Each row is a point. Each copy is the shape, with its points in the same order, turned, moved and blurred by noise. Say if it was mirrored as well.

Shape (7 x 2):
[-18 45]
[-18 59]
[12 -29]
[15 -3]
[-11 -11]
[0 -25]
[-54 70]
Copy 1 (7 x 2):
[-38 55]
[-44 64]
[-15 -21]
[-29 -4]
[-5 10]
[-2 -17]
[-20 95]
Copy 1 is: mirrored
Copy 2 (7 x 2):
[47 15]
[62 10]
[-25 -10]
[-2 -16]
[-9 13]
[-24 1]
[74 45]
Copy 2 is: only turned
Copy 3 (7 x 2):
[-30 15]
[-39 26]
[31 -28]
[23 -6]
[6 -28]
[17 -34]
[-77 13]
Copy 3 is: only turned
Copy 4 (7 x 2):
[11 38]
[27 51]
[-21 -31]
[0 -20]
[-24 2]
[-29 -22]
[10 82]
Copy 4 is: only turned

Shape (8 x 3):
[-17 -64 22]
[27 21 14]
[-41 -7 -62]
[47 -57 -53]
[-39 7 38]
[11 -25 23]
[-28 13 34]
[2 0 -51]
Copy 1 (8 x 3):
[28 34 41]
[-8 5 -43]
[-28 -50 43]
[67 -50 7]
[-41 37 6]
[16 23 -5]
[-38 34 -2]
[-7 -52 4]
Copy 1 is: only turned
Copy 2 (8 x 3):
[43 -22 -64]
[-16 -31 6]
[53 50 28]
[78 -44 34]
[-13 17 -43]
[18 -29 -18]
[-19 7 -35]
[49 5 33]
Copy 2 is: only turned
Copy 3 (8 x 3):
[-45 50 -31]
[1 -4 36]
[53 26 -53]
[33 91 27]
[-26 -19 -30]
[-27 29 9]
[-24 -22 -27]
[49 32 -8]
Copy 3 is: mirrored

Shape (9 x 4):
[-48 -4 -25 55]
[-25 56 -33 38]
[-31 -39 -15 79]
[25 2 -8 -28]
[23 -37 7 -23]
[-43 36 -24 50]
[-42 -19 47 33]
[5 16 2 46]
[15 9 37 -34]
Copy 1 (9 x 4):
[4 11 -73 -41]
[-32 4 -31 -72]
[40 -4 -94 -38]
[3 -26 23 10]
[43 -35 4 30]
[-16 11 -47 -64]
[60 45 -32 -15]
[24 -11 -29 -52]
[27 9 43 -3]
Copy 1 is: only turned
Copy 2 (9 x 4):
[-17 -12 78 33]
[-74 6 49 26]
[22 9 87 26]
[-23 -13 -11 -36]
[19 -19 -7 -37]
[-51 -2 62 40]
[30 -13 18 58]
[-20 26 32 14]
[-9 -13 -44 -7]
Copy 2 is: mirrored
Copy 3 (9 x 4):
[-51 27 -35 -36]
[-74 35 10 7]
[-44 -9 -45 -62]
[9 -20 4 38]
[31 -29 -22 18]
[-61 39 -9 -16]
[14 10 1 -59]
[-42 -11 14 -20]
[32 -6 32 23]
Copy 3 is: only turned

Shape (9 x 6):
[11 -4 24 -9 -29 12]
[-2 33 -23 4 -11 44]
[-34 -40 -53 14 23 -14]
[-12 23 13 -12 23 -16]
[65 -55 -3 31 -14 -2]
[2 14 22 -69 -24 -30]
[13 20 -59 -70 36 42]
[23 -64 0 -8 22 19]
[-16 19 -16 -56 63 9]
Copy 1 (9 x 6):
[-7 1 27 -31 22 24]
[-3 -26 37 8 -31 36]
[17 4 -46 52 9 31]
[-17 -32 -9 -7 7 -13]
[-15 63 39 28 49 19]
[-8 7 -16 -72 -4 -12]
[47 2 11 10 -74 -24]
[40 30 18 22 43 -1]
[32 -34 -16 5 -29 -45]
Copy 1 is: mirrored
Copy 2 (9 x 6):
[2 -13 -3 -37 0 -23]
[-5 -33 6 -38 -2 45]
[-21 -12 12 63 12 32]
[33 15 14 0 -20 12]
[-30 -57 -25 23 -32 -45]
[9 31 59 -33 -12 -31]
[21 -59 95 -13 -6 42]
[9 -55 5 30 14 -33]
[57 -16 62 11 -7 35]
Copy 2 is: mirrored
Copy 3 (9 x 6):
[12 18 22 5 -35 4]
[-1 29 18 5 -4 -59]
[-18 -18 -72 -16 -12 -31]
[-13 -6 17 -31 10 -6]
[25 44 -44 40 -10 36]
[23 11 33 -69 -37 13]
[-21 77 -11 -67 0 -63]
[-29 44 -41 1 -24 24]
[-50 26 1 -76 14 -28]
Copy 3 is: only turned

Shape (12 x 8):
[-16 3 -15 0 -22 -28 3 3]
[-27 -8 5 -8 -18 -24 0 -11]
[23 -11 5 -5 -14 34 15 -1]
[14 -4 -25 -9 13 -11 3 -23]
[5 35 -19 -19 3 -22 18 -4]
[-6 -8 -13 -14 22 -29 -2 95]
[4 36 -10 6 0 12 -4 -6]
[6 5 -5 5 -9 -30 18 -15]
[6 -1 16 -21 -17 10 -2 -17]
[2 -8 18 1 -11 -15 -2 -22]
[19 -8 -17 -13 -17 -23 -8 -3]
[25 -11 -2 -7 -8 -30 -6 -1]
Copy 1 (12 x 8):
[-2 -8 23 -6 1 33 -4 -14]
[-15 -3 6 7 -11 32 4 -20]
[-5 20 24 -6 -17 -27 22 -7]
[-15 18 15 -7 25 -3 -15 -32]
[-16 20 39 18 32 21 -11 -8]
[-36 -58 26 -41 34 4 -3 50]
[12 26 8 21 24 -2 0 3]
[-9 0 35 10 16 17 3 -38]
[-16 13 8 19 -21 -7 3 -14]
[-12 -8 7 15 -9 4 7 -34]
[-4 -8 30 -8 -3 1 -20 -26]
[-12 -19 31 2 4 -4 -15 -30]
Copy 1 is: mirrored
Copy 2 (12 x 8):
[1 7 23 3 32 -9 -3 11]
[-12 -8 13 -8 30 5 3 20]
[-1 -16 -18 -17 -23 -26 2 -5]
[4 -16 27 16 -9 5 5 -8]
[37 4 23 8 2 0 -12 7]
[0 58 -16 2 41 17 -55 -41]
[33 -7 1 0 -1 -4 22 -4]
[9 -8 19 22 5 -15 -8 23]
[8 -34 -1 -22 -1 -8 -3 10]
[-7 -27 -3 4 12 -2 0 16]
[3 -22 17 11 20 -18 -13 -11]
[-5 -23 5 18 14 -10 -24 -7]
Copy 2 is: mirrored

Shape (15 x 9):
[-40 -1 -18 32 -57 75 -36 -9 -20]
[-14 -13 -7 48 15 8 -29 16 3]
[-47 23 -5 28 3 -19 34 -8 -12]
[16 26 -39 13 -24 -6 -15 2 12]
[-37 -38 8 -31 -63 -34 -7 9 -3]
[-24 -60 -19 39 22 17 3 19 29]
[16 -8 22 42 -53 -16 -1 -12 -7]
[-14 1 34 -24 37 -16 -24 -14 -18]
[-2 23 41 -39 -17 -16 -13 -35 -4]
[51 -42 -9 -33 -45 -6 -10 -43 -37]
[-16 -25 -3 5 16 -14 -22 -37 -4]
[-3 -8 -3 -16 6 31 -12 22 28]
[-4 -16 -47 0 -6 9 -3 2 -13]
[22 23 -7 -19 38 -39 3 -20 35]
[17 16 6 15 -7 2 -21 -14 30]
Copy 1 (15 x 9):
[-8 27 95 -66 5 8 10 4 18]
[-7 3 36 4 54 -16 0 -5 -7]
[31 -39 27 2 17 20 4 -51 10]
[-15 -27 23 -15 -15 -10 -20 -4 -33]
[26 10 50 33 -57 -24 38 -4 15]
[20 4 23 -10 60 -56 38 -4 11]
[52 27 45 -2 -16 -5 -3 -18 -47]
[12 23 -9 40 9 0 -29 -9 43]
[38 13 7 15 -42 11 -37 3 30]
[3 59 -11 -20 -73 -35 -4 -29 -11]
[13 18 21 9 9 -30 -20 -28 27]
[3 0 -2 -19 17 -14 9 42 12]
[-23 -2 10 -25 -5 -22 14 -26 3]
[12 -37 -37 25 2 -30 -40 -3 6]
[15 -6 16 -4 7 -18 -39 7 -17]
Copy 1 is: only turned
Copy 2 (15 x 9):
[-28 -4 35 24 -49 48 2 -19 75]
[37 0 23 20 -10 26 36 -19 8]
[1 28 -10 62 0 -32 32 -6 16]
[42 -5 -13 12 -19 -3 -20 15 23]
[0 28 75 16 9 -41 -38 -25 10]
[17 -47 34 36 2 4 36 -53 -13]
[2 32 34 22 -42 1 -12 15 -24]
[13 29 23 -32 37 -25 48 -2 12]
[-6 50 13 -39 -2 -49 8 11 19]
[-25 -20 50 -29 5 -15 -31 58 -5]
[17 -8 36 -2 1 -29 43 13 10]
[9 -15 3 -16 6 -1 5 -47 18]
[8 -26 13 25 15 0 -2 6 25]
[50 -3 -24 -24 10 -57 20 8 -11]
[29 12 -1 -21 -29 -5 11 -9 2]
Copy 2 is: mirrored
Copy 3 (15 x 9):
[39 -36 -21 78 5 -6 -37 46 33]
[8 31 -19 7 -24 -7 -29 20 23]
[-24 4 23 33 -38 10 27 13 -2]
[11 5 -33 39 -17 2 -18 -36 -13]
[-4 -41 -6 21 -14 -86 18 -6 -5]
[-6 40 22 8 -12 -35 -37 0 56]
[-22 -15 -10 18 4 -23 -35 16 -43]
[24 -18 -3 -47 -20 1 28 6 6]
[30 -54 6 -18 -13 -7 20 -11 -36]
[-17 -69 -33 -10 52 -23 -17 -37 -2]
[-6 -25 -2 -21 -29 -4 -13 -6 28]
[51 14 7 11 1 -22 -7 -20 18]
[-2 -2 -22 31 2 -9 -1 -25 36]
[10 10 9 -29 -35 15 8 -64 -18]
[29 0 -3 3 -18 4 -35 -19 -23]
Copy 3 is: only turned
Copy 4 (15 x 9):
[-16 7 -56 7 -44 -13 -31 73 -14]
[11 2 -33 -7 -22 2 -45 -26 -26]
[19 -29 -27 25 -25 -50 9 -31 6]
[-38 5 -44 27 -8 14 -9 -26 17]
[19 27 -12 12 45 -37 -9 21 47]
[57 26 -51 -25 -10 8 -19 -28 -27]
[-14 -2 -26 43 37 -19 -15 3 -31]
[18 -2 52 21 -20 -2 -20 -24 6]
[-12 20 41 56 -1 -14 10 2 20]
[-3 -9 6 39 51 57 16 36 15]
[39 2 -1 37 -12 14 -24 -14 6]
[-1 46 -9 -16 -25 9 2 -11 0]
[6 -9 -38 -3 -10 24 -3 -4 24]
[-1 20 13 44 -11 21 12 -77 20]
[-24 31 -14 40 -13 10 -13 -27 -14]
Copy 4 is: mirrored

Shape (16 x 11):
[9 21 -24 -15 -4 -10 3 1 -1 -48 10]
[-23 -17 30 45 50 12 0 -47 39 7 13]
[-19 52 49 28 62 -42 52 -4 -51 27 18]
[-27 49 27 29 46 17 32 48 -37 25 22]
[-19 39 15 8 -13 -36 36 34 -14 -7 40]
[-15 -25 16 -14 -28 -28 12 29 -22 -22 5]
[19 9 -15 -39 -21 31 -16 -17 11 16 -44]
[-11 -16 -32 -36 -6 29 -24 -26 -26 -14 4]
[1 9 20 -7 -24 12 -1 5 -25 -58 -20]
[3 34 36 45 3 -29 14 22 -34 -7 38]
[-46 10 24 24 44 -9 -21 -28 12 -1 -1]
[-33 5 -41 13 -14 30 2 -41 0 6 -45]
[-13 7 -11 3 -2 23 -51 -50 7 23 -21]
[-6 -16 -8 15 12 54 -3 -79 12 27 -11]
[12 -32 -35 24 16 12 -31 -32 3 1 -32]
[-11 -10 11 20 49 -2 5 -23 25 2 -6]
Copy 1 (16 x 11):
[-1 -49 -12 -3 -1 -3 -27 -3 -36 0 -3]
[9 1 -21 44 -5 -7 11 -75 44 40 28]
[25 -2 -95 39 -29 59 24 14 10 21 59]
[-4 24 -78 1 -28 52 12 26 25 38 5]
[-27 -1 -65 -14 0 18 9 13 -35 3 35]
[-25 5 -23 2 18 -3 -38 20 -11 -29 37]
[39 -20 52 -37 -5 4 -33 -2 15 15 22]
[24 -16 20 0 -39 -35 -36 -1 10 -20 -3]
[-19 -16 9 11 -7 33 -61 -2 -27 -5 10]
[-26 -1 -56 14 -8 54 22 -4 -16 -13 20]
[2 5 -10 57 -16 -9 13 -24 12 42 26]
[63 31 26 1 -12 -13 -29 -25 -13 22 0]
[36 5 52 10 -29 -10 12 -22 17 15 15]
[57 6 23 2 -32 -10 -15 -71 41 11 12]
[48 -6 32 27 17 -11 -8 -28 25 -9 -13]
[20 -14 -20 34 12 -6 1 -35 34 33 21]
Copy 1 is: mirrored
Copy 2 (16 x 11):
[-29 -3 -24 16 19 -1 25 46 12 -10 -12]
[42 -6 47 45 21 15 18 -18 -7 0 56]
[-21 64 -17 56 29 19 -68 -36 -37 -13 24]
[2 45 -36 9 2 63 -43 -32 -12 -35 -1]
[-38 29 -33 33 18 31 -34 9 32 11 -7]
[-56 1 -12 -5 -5 4 -3 3 15 39 1]
[9 -17 38 -25 -16 -30 16 26 -17 -4 -55]
[-7 -15 6 -33 24 -2 33 36 -34 21 -16]
[-40 -29 -15 -14 18 -23 10 -2 15 -15 -10]
[-7 27 -58 36 20 4 -33 -23 23 1 12]
[13 2 22 12 10 5 -20 11 -8 -11 60]
[10 21 53 -43 33 -8 26 22 6 -16 -12]
[51 -8 37 -25 11 -29 3 32 -17 1 1]
[55 -5 70 -5 39 -10 41 -5 -32 6 -4]
[25 14 23 -13 -7 -33 58 7 -11 0 13]
[7 10 33 28 -8 2 15 -2 -16 -10 35]
Copy 2 is: mirrored

Shape (17 x 12):
[31 -6 -42 1 5 6 6 23 -39 15 -45 0]
[-12 11 3 -24 -21 13 -33 -20 -13 -5 19 -28]
[-11 15 -5 -39 -9 -70 -34 -10 17 17 11 -1]
[-8 2 23 -13 -14 54 10 29 -11 2 20 5]
[6 -38 13 -26 -12 24 -8 2 7 52 -26 -53]
[-14 -28 14 -11 -19 -15 16 -40 9 -46 -46 -12]
[-7 18 -14 -30 -33 30 12 10 0 -20 -14 12]
[-11 -27 21 -14 -37 57 -4 3 36 7 8 14]
[2 -23 4 11 -38 13 7 6 1 31 14 -25]
[-58 45 -39 95 13 6 -16 -7 -6 17 -20 -2]
[-5 -2 -38 -19 44 8 -42 48 -29 -4 -14 -41]
[-7 -64 -13 -14 -27 -31 23 -17 50 20 26 -50]
[-17 39 -27 28 -14 63 -18 40 17 0 -6 -47]
[-19 44 63 65 -26 11 13 20 -12 -17 -14 -19]
[21 -24 7 -40 0 -21 1 19 30 22 6 -30]
[-9 2 -54 23 -24 -25 -43 50 -20 2 -25 14]
[-60 -30 1 -36 -28 -11 33 -18 -13 25 -32 -14]
Copy 1 (17 x 12):
[25 -50 4 -38 -32 20 -13 -42 -8 14 -26 14]
[-17 9 7 -32 -17 -6 -33 11 -4 -28 19 -10]
[20 5 23 20 -36 27 -41 45 -25 -13 -1 -42]
[-28 2 37 -22 -5 3 14 -26 -20 -20 30 34]
[-56 -22 7 11 -7 -18 -25 -35 -20 1 -26 -20]
[1 30 -18 3 6 30 -73 -17 8 33 10 22]
[-14 14 19 -41 -11 49 -11 -25 -19 -9 14 19]
[-39 14 3 5 25 22 5 -40 -24 -28 35 6]
[-23 -4 -11 -1 -4 -14 15 -8 -25 1 -2 3]
[2 -85 -21 -42 28 37 9 64 29 11 22 25]
[17 -56 58 -63 -3 -14 -42 -13 -17 -1 -6 -21]
[-7 32 -14 33 39 -21 -25 11 -49 8 -40 -17]
[-45 -34 26 -80 33 14 24 3 4 9 8 -11]
[-30 -7 16 -19 -11 6 25 24 43 58 56 36]
[-5 11 42 18 -4 -4 -19 -14 -28 4 -27 -32]
[41 -59 -1 -47 -16 32 -3 5 -44 24 23 -25]
[-42 -9 -8 14 -16 24 -63 6 -53 12 -9 38]
Copy 1 is: only turned
Copy 2 (17 x 12):
[-40 8 -24 36 -15 -11 2 43 -23 -2 29 -38]
[-20 -17 31 9 39 8 19 -23 23 -4 3 -19]
[11 9 55 -5 14 0 5 40 58 21 -14 -43]
[18 -22 11 37 9 13 29 -14 -31 -19 9 10]
[-14 -39 -23 18 1 -50 27 1 22 -30 -25 -20]
[-27 -38 40 -48 -5 -20 -24 14 2 -19 35 -5]
[-24 -26 46 28 -9 14 23 11 -19 -16 26 -5]
[13 -59 34 17 -3 -8 22 -16 -36 -11 -26 2]
[1 -15 12 27 18 -16 -3 -1 -12 -42 -29 -23]
[-57 72 2 -42 -9 42 17 -9 -45 -19 -35 -27]
[-47 24 -26 21 30 -19 50 36 10 29 12 8]
[-3 -16 48 9 13 -66 -37 16 27 -33 -54 7]
[-69 -5 -2 26 9 35 48 -2 -24 -28 -34 24]
[-1 -4 -13 -35 11 75 10 6 -20 -72 5 7]
[9 -26 10 28 2 -33 4 37 41 -4 -23 -1]
[-42 24 17 10 24 13 28 75 -38 9 -12 -46]
[2 -1 47 -18 -16 -60 30 6 2 -49 18 -29]
Copy 2 is: only turned
Copy 3 (17 x 12):
[-37 3 -1 -8 -37 54 6 -28 24 18 -20 -5]
[20 -15 20 14 26 32 -23 -27 -27 -7 25 -21]
[57 -11 24 11 22 37 54 5 2 -20 23 0]
[-46 8 6 18 24 9 -34 -38 4 11 41 9]
[-35 -36 49 -12 12 6 -12 -1 19 39 -2 -41]
[-6 1 -10 42 0 12 3 40 -43 10 -21 -21]
[-12 41 16 34 -4 23 -2 -31 -16 7 27 -16]
[-49 4 28 14 24 -12 -28 -2 -15 -18 57 -24]
[-36 -30 42 4 13 -3 -16 -24 5 -9 2 -10]
[-11 -37 -57 -40 -42 -27 36 -75 -49 -14 3 14]
[21 -35 -11 -14 -33 52 -21 -36 32 47 27 -6]
[17 -33 71 22 -6 -36 -18 29 14 -20 -20 -30]
[-18 -17 -15 19 -28 -9 -17 -90 0 18 40 -34]
[-41 -34 -54 60 37 -22 11 -59 -30 12 -3 18]
[8 -21 35 19 18 15 4 15 49 16 10 -10]
[-8 -38 -8 8 -62 55 38 -41 10 -22 19 15]
[-16 0 58 6 -1 11 2 15 -40 34 -10 17]
Copy 3 is: mirrored
